Rows are points. Each copy is the shape, with its points in the same order, stretched, turned, moved and blurred by noise. Some copies are also mirrored. Which?

Shape (7 x 2)
|  2.8 | -2.4 |
| -0.1 | -1.2 |
| -1.4 |  0.8 |
| -1.4 | -4.2 |
|  5.5 | -4.6 |
| -1.6 |  2.8 |
|  3.4 |  0.8 |
Copy 1 (7 x 2)
|  0.0 |  3.7 |
| -0.3 |  1.0 |
|  0.4 | -0.9 |
| -2.7 |  1.2 |
| -0.2 |  6.7 |
|  1.5 | -1.9 |
|  2.1 |  2.7 |
Copy 1 is: mirrored
Copy 2 (7 x 2)
|  0.4 |  4.3 |
| -0.3 |  0.4 |
| -1.1 | -2.0 |
| -4.9 |  0.3 |
|  0.9 |  7.2 |
|  1.6 | -3.1 |
|  4.0 |  4.0 |
Copy 2 is: mirrored
Copy 3 (7 x 2)
|  4.1 | -0.6 |
|  0.1 | -0.5 |
| -1.5 |  1.2 |
|  0.0 | -4.2 |
|  8.4 | -2.8 |
| -2.9 |  3.8 |
|  3.8 |  3.1 |
Copy 3 is: only turned

Shape (8 x 3)
| -0.9 |  0.7 |  0.8 |
|  1.5 |  1.0 |  2.7 |
|  2.5 | -3.0 | -4.3 |
| -3.9 | -4.8 |  2.1 |
| -1.1 |  3.0 |  1.6 |
|  0.9 | -1.8 | -1.3 |
|  0.9 | -0.9 | -5.8 |
| -1.6 |  2.3 |  0.1 |
Copy 1 (8 x 3)
| -0.8 | -0.9 |  0.6 |
|  1.2 | -1.7 | -2.1 |
|  5.7 |  6.7 |  3.9 |
| -2.7 |  5.0 | -3.9 |
| -1.6 | -4.6 |  0.6 |
|  3.1 |  3.7 |  1.0 |
|  4.1 |  5.4 |  6.6 |
| -1.3 | -2.4 |  2.4 |
Copy 1 is: only turned
Copy 2 (8 x 3)
|  0.0 |  2.0 | -0.2 |
| -2.4 |  2.3 |  0.5 |
| -1.1 | -5.6 |  4.8 |
|  0.9 | -2.9 | -7.9 |
| -0.2 |  5.5 |  0.4 |
| -1.1 | -2.4 |  1.6 |
|  0.7 | -3.1 |  5.6 |
|  0.6 |  4.3 |  0.5 |
Copy 2 is: only turned
Copy 3 (8 x 3)
|  2.2 |  0.3 |  1.6 |
|  0.6 | -1.7 |  3.2 |
| -3.6 |  0.1 | -4.3 |
| -0.6 |  4.0 |  5.2 |
|  4.7 |  0.0 |  2.3 |
| -1.1 |  0.5 | -0.5 |
| -0.1 |  1.1 | -5.7 |
|  4.3 |  0.6 |  0.9 |
Copy 3 is: only turned

Shape (6 x 3)
|  1.9 |  2.1 |  2.4 |
|  2.9 | -1.3 | -0.8 |
| -0.2 |  3.7 | -1.2 |
|  2.6 | -3.1 |  4.1 |
| -6.0 | -2.3 | -0.5 |
|  4.0 |  0.5 |  1.8 |
Copy 1 (6 x 3)
|  2.2 | -0.9 |  1.7 |
|  2.3 | -2.5 | -2.3 |
| -2.1 | -1.7 |  0.8 |
|  6.5 |  0.5 | -0.3 |
| -5.0 |  3.8 | -1.7 |
|  4.9 | -2.1 |  0.0 |
Copy 1 is: mirrored
Copy 2 (6 x 3)
|  0.4 | -2.7 | -4.2 |
|  4.0 | -0.4 | -0.7 |
| -2.0 | -5.5 | -1.3 |
|  4.8 |  4.4 | -2.3 |
| -2.7 |  5.0 |  5.3 |
|  3.3 | -1.5 | -3.5 |
Copy 2 is: only turned

Shape (9 x 4)
|  0.3 |  0.5 |  3.0 |  0.0 |
| -3.4 |  2.8 | -3.4 | -2.3 |
| -2.9 | -1.6 |  0.6 | -0.6 |
|  0.4 |  1.0 |  2.1 |  1.1 |
|  1.6 | -1.4 | -1.6 | -2.3 |
|  0.4 | -1.4 |  0.3 |  5.1 |
| -3.0 | -5.5 | -1.0 |  4.2 |
|  1.3 |  2.1 | -5.4 |  1.5 |
| -1.1 | -2.9 | -3.2 |  4.1 |
Copy 1 (9 x 4)
| -0.3 |  1.7 | -2.3 |  0.9 |
|  6.9 |  2.2 |  3.9 | -1.6 |
|  1.4 |  2.6 | -1.5 | -2.9 |
| -1.1 |  1.1 | -0.9 |  1.1 |
|  2.9 | -2.3 |  0.3 | -2.5 |
| -3.5 |  0.1 | -0.4 | -1.1 |
| -2.7 |  2.5 | -0.4 | -5.8 |
|  2.3 | -2.8 |  6.5 |  0.3 |
| -1.3 | -1.0 |  2.7 | -3.6 |
Copy 1 is: mirrored
Copy 2 (9 x 4)
|  2.0 | -1.1 |  2.8 | -1.4 |
| -1.5 |  7.9 | -3.0 |  0.0 |
|  1.4 |  0.4 | -1.3 |  3.4 |
|  0.5 | -1.2 |  2.1 | -1.6 |
| -2.2 |  3.6 |  3.3 |  3.4 |
| -3.3 | -5.3 |  0.1 |  0.4 |
| -2.4 | -6.7 | -3.3 |  7.2 |
| -8.9 |  4.3 | -0.1 | -0.8 |
| -5.9 | -3.6 | -2.0 |  4.8 |
Copy 2 is: only turned
